Rows are points. The window is the flat piece filled in between its corners: a triangle in 3 columns, a solid with four corners in 4, and so on. A path goes straight from each point to the next, and from the last back to the first. List the points from which the path goes on through the window.
(in the rows, 128 means zero)

Window:
[[140  73 200 135]
 [ 93 172 123 162]
 [168 129 139  75]
 [122 159 137 202]]
Path:
(1): [138  74 136 100]
(2): [166 187 175  78]
(3): [157 169 182  48]
(4): [161 117 124 112]
(5): [104 142  93 133]
(6): [147 210 160 163]
(7): [105 176 142 145]
(8): [ 96 153 118 172]
Through the window after points: 3, 7

Window:
[[154 170 145  71 103  93 104 158]
 [ 64 189  94 194 142  86 127  85]
 [ 53 184  74 110  94 116 112  96]
 [163  16 229 178  98 150 122 118]
 [ 33 206 139 109 157 119 128 159]
 [ 58 153  55 190 157 135 174 140]
 [101 154 101 226 105 171 118 127]
 [145 110 157  96 146 130  61 121]]
Path:
(1): [117 135 156 133 142 132 134 110]
(2): [ 87 134  91 159 118 119 119 162]
(3): [ 88 162 107 177 101 100 122 139]
(4): [ 93 138 127 148 165 164 176  89]
(5): [109 166 102 159 135 130 216  88]
(6): [ 43 142  99 187 123 112  59 163]
(7): [ 56 136 123 126 153  91  94 147]
(8): [100 188 153 107 140 149 117 132]
(9): [ 69 191 155 137 151 156 137  86]
(10): [ 68 167 116 115 130  97 115 175]
(11): [ 89 128 128 130 111 112 103 151]
(12): [100 204 116 127 140 179 159  92]
(13): [109 197  97 138 156 168 155  93]
(14): [ 72 136 121 156  85  85 117 162]
(15): [ 98 129 100 160 118  83  73 134]
(16): [ 79 200 183 146 123 143 171  45]
Through the window after points: 1, 7, 9

Window:
[[122  64  20 108 107 144 101  70 102 107  91]
 [173 221  52  92 116 134 106 148 132 123  63]
 [177 166  81  77 132 134 129 146  40 103 110]
 [178 209  71 161 103 110 160 190 123 143 162]
 [ 70 126 171 140 144  51 124 105 177 213 198]
 [199 108  96 131 133 130 107 165 102 138  75]
 [204 104  62  64 152 165 121 128 133 103 134]
 [123 124 227 158 102 142 162  85 167 178 189]
 [153 154 153 135  69  46  98 103 160 160 185]
 [103 118 186 154 130  83 141 118 178  95 166]
 [158 130  63 120 140 180  47 135  94 100 126]]
Path:
(1): [136  51  85  60  37 149 103 116  88 127  95]
(2): [106  67 124  38 104 122 162 152 118 116 126]
(3): [185 172 111 216 142 113  77  71 140 149 170]
(4): [170 150 124 121 142 101 121  99 134 148 122]
(5): [121 122 123 139  69 182 138 164 121 128 150]
(6): [124 135 130  91  90 139 107 165 114 143 101]
(7): [182 171 105 130 146 115 126 125 138 137 148]
(8): [173 163 103 167 125 122 128 112 124 153 154]
(9): [119 163 140  66  77 108 166 224 149 121 145]
(10): [125 101 150 115  94  80 130 142 139 164 185]
(11): [139 172 134 161 129 100 105  73 167 114 131]
(12): [179 147  89 122 133 123 121 102 107 125 106]
(13): [ 78 119  67  76  68 140 103 178 140 159 187]
(14): [120 170  81  82  47 126  90 194 114 148 118]
(15): [186 119 106 143 191  89 132  69 114 111 148]
(16): [189 227  89 148 206 112 120 145 100 110 152]
Through the window after points: 4, 8, 10, 16
